Each row is a point. The last column is the point's height on a tilted bowl or saddle (a function of degree 2), plus a little noise. Count its main directions that bend up, bend down and stay straight.

Points (11 x 3):
[[  5  13 -20]
 [ -3  15 -19]
 [ 27 -13 -12]
 [-25 -23 -23]
 [-11 -44 -31]
 [ 11  32 -30]
 [-29 -95 -95]
 [ 15  18 -22]
 [-26  66 -33]
 [-34 -62 -57]
 [-14  39 -24]]
Directions: 1 up, 1 down, 0 straight

Points, 17 rows:
[[-34  42  12  25]
 [ -5 -14 -35  27]
 [ 45 -23 -58  50]
 [ 34 -57  46  60]
 [-48 -63  28 -23]
 [ 25  20  95  92]
 [ 10  -9 -23  14]
 [-79 -22 -20 -25]
 [  1 -51 -44  53]
 [-24 -22 -13   7]
 [-63 -47 -72  47]
 [ -2  31  36  17]
 [-39 -11  17   0]
 [-33 -17 -80  95]
 [ -4  28  24  10]
 [-40 -22  17  -6]
 [ -6 -38  22  14]]
Directions: 2 up, 1 down, 0 straight

Points (15 x 4):
[[-59  47 -15  46]
 [-59  43   6  41]
 [-27 -14 -60  53]
 [ 42   1  27  32]
 [ 51 -27  32  47]
 [ 41 -58 -10  54]
 [ -5 -16  15   9]
 [ -5  19  95  40]
 [-35  -8  14  16]
 [-13 -76 -20  60]
 [  3 -28 -46  38]
 [ -4  22  38  12]
 [-31  58  -4  20]
 [ 59 -41  77  77]
 [ 52  84   6  50]]
Directions: 2 up, 0 down, 1 straight

Points (26 x 5):
[[-50 -17 -33  -8  23]
 [-55  30  19  40  40]
 [ 15  17  42 -51 -15]
 [-21  41 -18  51  40]
 [  1 -32  67   7  47]
 [ 37 -49 -50 -19  18]
 [ 43 -63   3 -35  60]
 [ 47 -54   7  20  58]
 [ 49   5  49 -35  -3]
 [  2  56  45 -42   0]
 [-34  59 -56 -33  62]
 [  6 -59 -36 -33  37]
 [ 23  24  68  95  83]
 [-64 -45 -52 -33  57]
 [ 53  24  62 -52 -36]
 [ 48 -15  11  54  53]
 [-11 -41  80  24  60]
 [ 24  -1  26  49  39]
 [ -8  17 -35 -43  11]
 [ 57 -46  31 -50  39]
 [-54 -13  -5  22  19]
 [ 43 -57  11  42  59]
 [ 24 -48 -19  21  23]
 [ 62 -45 -32 -19  35]
 [ 75 -66 -79 -11  36]
 [-63  -5  17 -25  57]]
Directions: 2 up, 1 down, 1 straight

Points (25 x 5):
[[-11 -42  31 -37 -30]
 [-17  31  -4 -49 -21]
 [-13 -12  19  30   0]
 [-16 -13  47 -47 -46]
 [ 39 -23   5 -61 -18]
 [-39 -41  21 -22 -15]
 [-20 -33  -1   4  13]
 [-53 -64  34   6 -43]
 [ 49 -70  12 -41 -34]
 [ 28  23 -55 -45 -31]
 [-55  41 -20  29 -40]
 [ 14  48   7 -31  -5]
 [  9  17 -15  11  13]
 [-21 -15  23   1   1]
 [  2  -8  91 -40 -73]
 [-41  24 -11 -73 -38]
 [-11  43  15  35 -29]
 [ 30  -1 -61 -38 -23]
 [-44 -66  16  75 -70]
 [ -8  25  -3  10   4]
 [ 18 -21  10 -18  18]
 [  6 -27  -9 -39   2]
 [-37  36  17 -56 -48]
 [ 13 -32  95 -48 -95]
 [-34  -6  -7  30   1]]
Directions: 1 up, 3 down, 0 straight

Points, 41 rows:
[[ 33  41  59 -24   1   2 -50]
 [-44 -32 -53  21 -92 -41  16]
 [ 26  11  22  -7 -11 -83  -3]
 [ 48 -27 -22 -33 -17  22 -16]
 [ 21  34  43 -39   1  57 -67]
 [ 24  30 -45   9  -8 -56  40]
 [ 43 -19  23  29 -45 -57   0]
 [ -7  -2  60  -9  -5 -73 -39]
 [ 76 -56 -68  10  69 -18 -95]
 [-52 -37  17  10  13  -8  -6]
 [-39  17 -10 -60   3 -21 -27]
 [-24  33 -14  -2 -26 -33  16]
 [-15 -18  15  -9 -31 -26  27]
 [-24  40 -15   8  -9   6   1]
 [ 51 -12  -3 -36 -11  62 -49]
 [ -1 -53  17  41 -43 -11  29]
 [  6 -95  -1 -18 -29  37  25]
 [-11 -19  -5   0  78 -76 -13]
 [  2 -76 -16   9  14  25 -21]
 [-21 -65  19 -37 -32  -2  32]
 [-31 -15 -62  -7   7  74 -75]
 [-62  40 -89 -28   8 -39 -39]
 [-63 -32  32  40   8  38 -34]
 [-33  35   9 -17 -14  47 -28]
 [ 16 -10   3  -7 -14  22  11]
 [ 17  22  19 -36  25 -14 -20]
 [ -6 -68 -72 -14   2  59 -67]
 [  2  -8  25   5 -49  51  25]
 [ 42 -12  28 -15 -17  57 -26]
 [  8  -3  32   6 -24 -37  11]
 [ 39 -32  28   8  16  47 -48]
 [-16  15  10 -56  -4   5 -21]
 [ 37  -6   2 -16 -30  38   1]
 [-24  10   6 -30  21  -7 -11]
 [ 42  22  59  25 -11 -79 -50]
 [ 10 -26 -37 -40 -52   3  18]
 [ 11 -39 -47 -55  -1 -18 -18]
 [ -6  22 -26 -10  -3  38 -15]
 [ 41 -38   0  17  46 -51 -24]
 [ 12 -18 -48  58   8  64 -74]
 [-12 -39  45  17 -31  63  19]]
Directions: 1 up, 5 down, 0 straight
